Rows are points. Each copy is the shape, with its points in the same order, stretched, turned, moved and blurred by noise. Is it also mirrored, or only turned?

Shape:
[[ 0.45 -0.62]
 [ 0.29  0.08]
 [-0.16  0.17]
 [-0.01  0.03]
 [ 0.10 -0.75]
 [-0.47  0.38]
 [-0.10  0.20]
 [ 0.55 -0.60]]
Copy 1, 8 rows:
[[ 0.10 -0.80]
 [ 0.55 -0.10]
 [ 0.28  0.33]
 [ 0.28  0.12]
 [-0.32 -0.59]
 [ 0.11  0.75]
 [ 0.25  0.32]
 [ 0.16 -0.88]]
Copy 1 is: only turned
Copy 2, 8 rows:
[[ 0.70  0.16]
 [ 0.04  0.41]
 [-0.20  0.05]
 [ 0.01  0.00]
 [ 0.75 -0.17]
 [-0.51 -0.19]
 [-0.28  0.07]
 [ 0.80  0.22]]
Copy 2 is: only turned
Copy 3 (8 x 2):
[[ 0.78 -0.06]
 [ 0.19  0.38]
 [-0.15  0.23]
 [ 0.07  0.23]
 [ 0.61 -0.33]
 [-0.48  0.21]
 [-0.11  0.29]
 [ 0.81  0.03]]
Copy 3 is: only turned
Copy 4, 8 rows:
[[-0.83  0.60]
 [-0.03  0.32]
 [ 0.05 -0.15]
 [-0.10  0.03]
 [-1.01  0.24]
 [ 0.24 -0.52]
 [ 0.07 -0.10]
 [-0.80  0.71]]
Copy 4 is: mirrored

Shape (6 x 3):
[[ 0.58  0.29  0.24]
 [ 0.24  0.06  0.49]
 [-0.16  0.52  0.04]
 [-0.23  0.33  0.68]
 [-1.19 -0.05 -0.14]
 [ 0.39 -0.52  0.26]]
Copy 1 (6 x 3):
[[ 0.50  0.41  0.04]
 [ 0.39  0.05  0.24]
 [-0.34  0.52  0.21]
 [-0.09  0.21  0.65]
 [-1.08 -0.38  0.10]
 [ 0.65 -0.47 -0.26]]
Copy 1 is: only turned
Copy 2:
[[-0.04 -0.41  0.29]
 [-0.26 -0.06  0.33]
 [-0.32 -0.25 -0.24]
 [-0.65 -0.05  0.14]
 [-0.41  0.59 -0.80]
 [ 0.19  0.26  0.43]]
Copy 2 is: mirrored
Copy 3:
[[ 0.43 -0.46  0.36]
 [ 0.09 -0.21  0.45]
 [ 0.53  0.22  0.07]
 [ 0.16  0.27  0.58]
 [-0.10  0.91 -0.47]
 [-0.30 -0.52  0.20]]
Copy 3 is: only turned

Shape:
[[ 0.08  0.08  0.24 -0.11]
 [ 0.01 -0.34  0.02 -0.48]
 [-0.06 -0.19  0.41  0.25]
 [ 0.33 -0.20  0.27  0.19]
 [ 0.21  0.53 -1.44  0.21]
 [ 0.35  0.47  0.45  0.16]
 [-0.32 -0.30  0.42  0.15]
 [ 0.16 -0.48  0.27 -0.56]
 [-0.34  0.10  0.40  0.31]
 [-0.43 -0.35  0.45 -0.23]]
Copy 1, 10 rows:
[[ 0.11  0.01  0.17  0.00]
 [-0.37 -0.34  0.27 -0.29]
 [ 0.09  0.24  0.43  0.24]
 [ 0.14  0.29  0.64 -0.19]
 [-0.82  1.27 -0.74 -0.99]
 [ 0.61  0.30  0.13  0.02]
 [-0.13  0.04  0.39  0.38]
 [-0.33 -0.64  0.57 -0.28]
 [ 0.13  0.37  0.04  0.54]
 [-0.25 -0.37  0.29  0.41]]
Copy 1 is: mirrored
Copy 2:
[[ 0.19 -0.03  0.19  0.16]
 [ 0.04 -0.36  0.32 -0.29]
 [ 0.50 -0.25 -0.07  0.32]
 [ 0.10 -0.33  0.05  0.40]
 [-1.57  0.27 -0.67 -0.50]
 [ 0.16  0.23  0.18  0.63]
 [ 0.65 -0.25 -0.08  0.13]
 [ 0.20 -0.51  0.50 -0.08]
 [ 0.61  0.06 -0.17  0.24]
 [ 0.75 -0.30  0.13 -0.10]]
Copy 2 is: mirrored
Copy 3:
[[-0.03  0.33 -0.23  0.43]
 [-0.21  0.27 -0.36 -0.14]
 [-0.21  0.00 -0.47  0.53]
 [ 0.21  0.06 -0.38  0.42]
 [ 0.60 -0.13  1.76  0.04]
 [ 0.26  0.42 -0.13  0.91]
 [-0.45 -0.05 -0.59  0.40]
 [-0.14  0.36 -0.67 -0.12]
 [-0.36  0.04 -0.28  0.73]
 [-0.64  0.19 -0.72  0.19]]
Copy 3 is: mirrored
Copy 4 (10 x 4):
[[ 0.08  0.31  0.39  0.15]
 [ 0.39 -0.01  0.27 -0.08]
 [-0.30  0.06  0.48  0.12]
 [-0.07  0.01  0.39  0.39]
 [ 0.07  0.59 -1.04  0.38]
 [-0.07  0.62  0.50  0.48]
 [-0.33 -0.02  0.54 -0.10]
 [ 0.52 -0.09  0.47 -0.02]
 [-0.49  0.31  0.47 -0.03]
 [-0.06 -0.01  0.60 -0.33]]
Copy 4 is: only turned

Shape (11 x 8):
[[ 0.19 -0.05  0.06  0.16  0.36  0.02 -0.75  0.13]
 [-0.64  0.81 -0.71 -0.38 -0.56  0.05  0.38 -0.70]
 [ 0.26 -0.06  0.01  0.37 -0.37  0.04 -0.45 -0.40]
 [-0.21  0.19 -0.39  0.72  0.17  0.43 -0.17  0.23]
 [-0.21 -0.46  0.60 -0.48 -0.50 -0.38  0.13 -0.65]
 [ 0.35  0.59  0.22  0.19  0.65 -0.58  0.43 -0.39]
 [ 0.56  0.12 -0.10  0.28  0.09  0.19  0.20  0.51]
 [ 0.04 -0.43 -0.50 -0.10  0.34 -0.28 -0.34 -0.37]
 [ 0.40  0.13 -0.08 -0.29  0.25  0.45  0.25  0.43]
 [-0.29 -0.42  0.01 -0.36 -0.62 -0.62 -0.43  0.24]
 [-0.56  0.54 -0.65 -0.36 -0.54 -0.27  0.24  0.31]]
Copy 1, 11 rows:
[[ 0.31 -0.82 -0.18 -0.09  0.30  0.12 -0.24  0.02]
 [-0.35  0.99  0.11 -0.30 -0.42  0.34 -0.10 -0.40]
 [ 0.86 -0.17  0.10 -0.04 -0.37  0.12 -0.10  0.29]
 [ 0.01 -0.21 -0.55  0.15 -0.19 -0.10 -0.68  0.05]
 [ 0.25  0.01  0.88 -0.10 -0.30  0.37  0.64  0.71]
 [-0.09  0.06  0.29  0.82  0.60  0.42 -0.44 -0.09]
 [ 0.34  0.01 -0.67  0.29  0.50 -0.03 -0.31  0.51]
 [ 0.08 -0.50 -0.16  0.09 -0.08  0.82  0.20 -0.11]
 [-0.01  0.12 -0.54 -0.16  0.68  0.32 -0.27  0.64]
 [ 0.17 -0.29  0.10 -0.02 -0.14 -0.14  1.01  0.15]
 [-0.50  0.55 -0.35 -0.05 -0.02 -0.18  0.40 -0.30]]
Copy 1 is: only turned
Copy 2:
[[ 0.01 -0.17 -0.19  0.66 -0.26  0.23 -0.17  0.18]
 [-0.08  0.75 -0.09 -0.06  0.28 -0.30  0.59 -0.95]
 [ 0.48 -0.26 -0.29  0.14  0.15  0.53  0.25 -0.11]
 [ 0.05  0.61 -0.34  0.32 -0.35  0.27  0.24  0.53]
 [ 0.43 -0.68  0.00 -0.37  0.83 -0.37 -0.05 -0.58]
 [-0.58 -0.09  0.59  0.53  0.23  0.01  0.80  0.39]
 [-0.01  0.09  0.36 -0.09 -0.48  0.44  0.01  0.41]
 [-0.34 -0.49 -0.59  0.12 -0.17  0.09  0.28 -0.10]
 [-0.37  0.27  0.41 -0.07 -0.33  0.19 -0.48  0.00]
 [ 0.73 -0.73 -0.33 -0.17 -0.24 -0.47 -0.02 -0.49]
 [ 0.18  0.40 -0.04 -0.12 -0.41 -0.56  0.36 -0.59]]
Copy 2 is: mirrored
Copy 3:
[[ 0.14 -0.40  0.52 -0.25  0.72 -0.01 -0.12 -0.68]
 [-0.50  0.11 -1.06 -0.06 -0.92 -0.17  0.88 -0.18]
 [-0.37 -0.43  0.39  0.07  0.21  0.39  0.53 -0.37]
 [-0.10 -0.53 -0.26  0.84  0.87 -0.08 -0.15 -0.61]
 [-0.69  0.46  0.59 -0.63 -0.59  0.62  0.53  0.70]
 [ 0.58  0.99  0.48  0.47 -0.18 -0.42  0.28 -0.41]
 [ 0.73 -0.40  0.11  0.40  0.54 -0.12 -0.04  0.16]
 [-0.62  0.13  0.32 -0.52  0.66 -0.18  0.48 -0.25]
 [ 0.77 -0.04 -0.50 -0.14  0.52 -0.12  0.06  0.29]
 [-0.72 -0.77  0.79 -0.62 -0.35 -0.09  0.21  0.47]
 [-0.21 -0.46 -0.42  0.04 -0.70 -0.65  0.21  0.24]]
Copy 3 is: only turned

Shape, 13 rows:
[[-0.09 -0.03  0.28  0.51  0.54  0.17  0.59  1.51  0.17]
 [-0.25  0.43  0.30 -0.41 -0.20  0.07 -0.04 -0.35  0.51]
 [ 0.75 -0.02 -0.08  0.08 -0.09  0.15 -0.17 -0.69  0.15]
 [ 0.53 -0.32  0.11 -0.16  0.04 -0.02  0.47  0.11  0.42]
 [ 0.29 -0.60 -0.85  0.30 -0.17 -0.22  0.33 -0.13  0.31]
 [ 0.24  0.00 -0.52  0.04  0.32  0.21  0.17 -0.05  0.16]
 [-0.03  0.70  0.16  0.41  0.70 -0.59  1.02  0.88  0.30]
 [ 0.39  0.32 -0.41  0.04 -0.01  0.21  0.22  0.23  0.42]
 [-0.36  0.32  0.38  0.05 -0.22 -0.05 -0.18  0.03 -0.14]
 [-0.09 -0.02  0.06 -0.38  0.29 -0.16 -0.46  0.16 -0.19]
 [-0.43  0.22  0.27  0.88  0.96 -0.18  0.83  0.81  0.54]
 [-0.25  0.34  0.32 -0.23  0.00  0.24  0.35 -0.08 -0.38]
 [ 0.25  0.33 -0.03  0.22 -0.18 -0.21  0.03  0.03  0.13]]
Copy 1, 13 rows:
[[ 1.29 -0.08 -0.49  0.76  0.73 -0.18  0.61  0.38  0.33]
 [-0.86 -0.08  0.04 -0.27  0.10 -0.15  0.33  0.57 -0.10]
 [-0.40 -0.88 -0.02 -0.35 -0.42 -0.18 -0.09 -0.09 -0.13]
 [-0.04 -0.58 -0.25 -0.11  0.05 -0.66  0.61  0.08  0.17]
 [-0.08 -0.51 -0.68 -0.16 -0.37 -0.21  0.09 -0.04  0.90]
 [ 0.10 -0.31 -0.65 -0.05 -0.04  0.02 -0.03 -0.03 -0.01]
 [ 0.38  0.47 -0.62  1.22  0.63 -0.46  1.18 -0.52  0.18]
 [-0.03 -0.35 -0.62  0.18 -0.07  0.05  0.40  0.25 -0.06]
 [-0.04  0.19  0.26 -0.07 -0.01  0.17  0.26  0.34  0.10]
 [ 0.38  0.23  0.01 -0.23 -0.32 -0.02 -0.17  0.29 -0.06]
 [ 0.45  0.26 -0.56  1.24  1.09 -0.50  0.59 -0.09  0.59]
 [ 0.12 -0.01  0.11 -0.51  0.39  0.17  0.53 -0.06 -0.42]
 [-0.16 -0.21 -0.10  0.22 -0.38 -0.02  0.43  0.02  0.11]]
Copy 1 is: mirrored
Copy 2, 13 rows:
[[ 0.13  1.26 -0.18  0.66  1.08 -0.61  0.36  0.88 -0.39]
 [-0.23  0.18  0.04 -0.20 -0.08 -0.27 -0.43 -0.36  0.47]
 [ 0.01 -0.22  0.05 -0.75  0.19  0.05  0.27 -0.58  0.15]
 [ 0.09  0.12  0.05  0.24  0.49 -0.57  0.41 -0.26  0.02]
 [ 0.63 -0.27 -0.28  0.28  0.39  0.09  0.54 -0.03  0.39]
 [ 0.09  0.02  0.22 -0.08  0.75  0.08  0.18 -0.08  0.30]
 [-0.17  0.31 -0.63  0.73  1.53 -0.81 -0.31  0.46 -0.12]
 [ 0.54  0.24  0.17 -0.30  0.88 -0.35  0.11  0.10  0.41]
 [-0.03  0.36 -0.20 -0.04 -0.11  0.11 -0.52  0.00 -0.09]
 [-0.26 -0.15  0.25 -0.01 -0.06  0.24 -0.11  0.34 -0.34]
 [-0.54  0.84 -0.79  0.80  1.34 -0.40 -0.01  0.62  0.15]
 [-0.10  0.32  0.21  0.11  0.33  0.08 -0.54 -0.39 -0.25]
 [ 0.16  0.08 -0.38 -0.17  0.38 -0.23 -0.10  0.01  0.06]]
Copy 2 is: mirrored
Copy 3, 13 rows:
[[ 1.26  0.60  0.89 -0.06 -1.02 -0.27 -0.62  0.52  0.45]
 [-0.59  0.38 -0.60  0.01  0.40 -0.35  0.22  0.09  0.23]
 [ 0.00 -0.24 -0.18  0.46  0.74  0.47  0.04 -0.19  0.10]
 [ 0.65  0.37 -0.01  0.06  0.35  0.43  0.32  0.40  0.19]
 [ 0.89 -0.54  0.06 -0.24  0.41  0.25  0.41 -0.19  0.10]
 [ 0.38 -0.25  0.02 -0.29  0.50  0.17 -0.43  0.13  0.37]
 [ 0.43  0.57  1.32 -0.45  0.18 -0.54 -0.31  0.49  0.11]
 [ 0.64  0.07 -0.03 -0.05  0.52 -0.13 -0.34  0.15  0.20]
 [-0.50  0.17 -0.15  0.15 -0.43 -0.40 -0.18 -0.19 -0.09]
 [-0.30 -0.34 -0.21 -0.13 -0.35 -0.01 -0.30  0.44 -0.01]
 [ 0.53  0.36  1.48 -0.28 -0.29 -0.47 -0.30  0.21  0.79]
 [-0.40  0.71 -0.26 -0.35 -0.11  0.01 -0.43 -0.13  0.00]
 [ 0.12 -0.09  0.17  0.28  0.20 -0.20 -0.05 -0.12 -0.18]]
Copy 3 is: mirrored
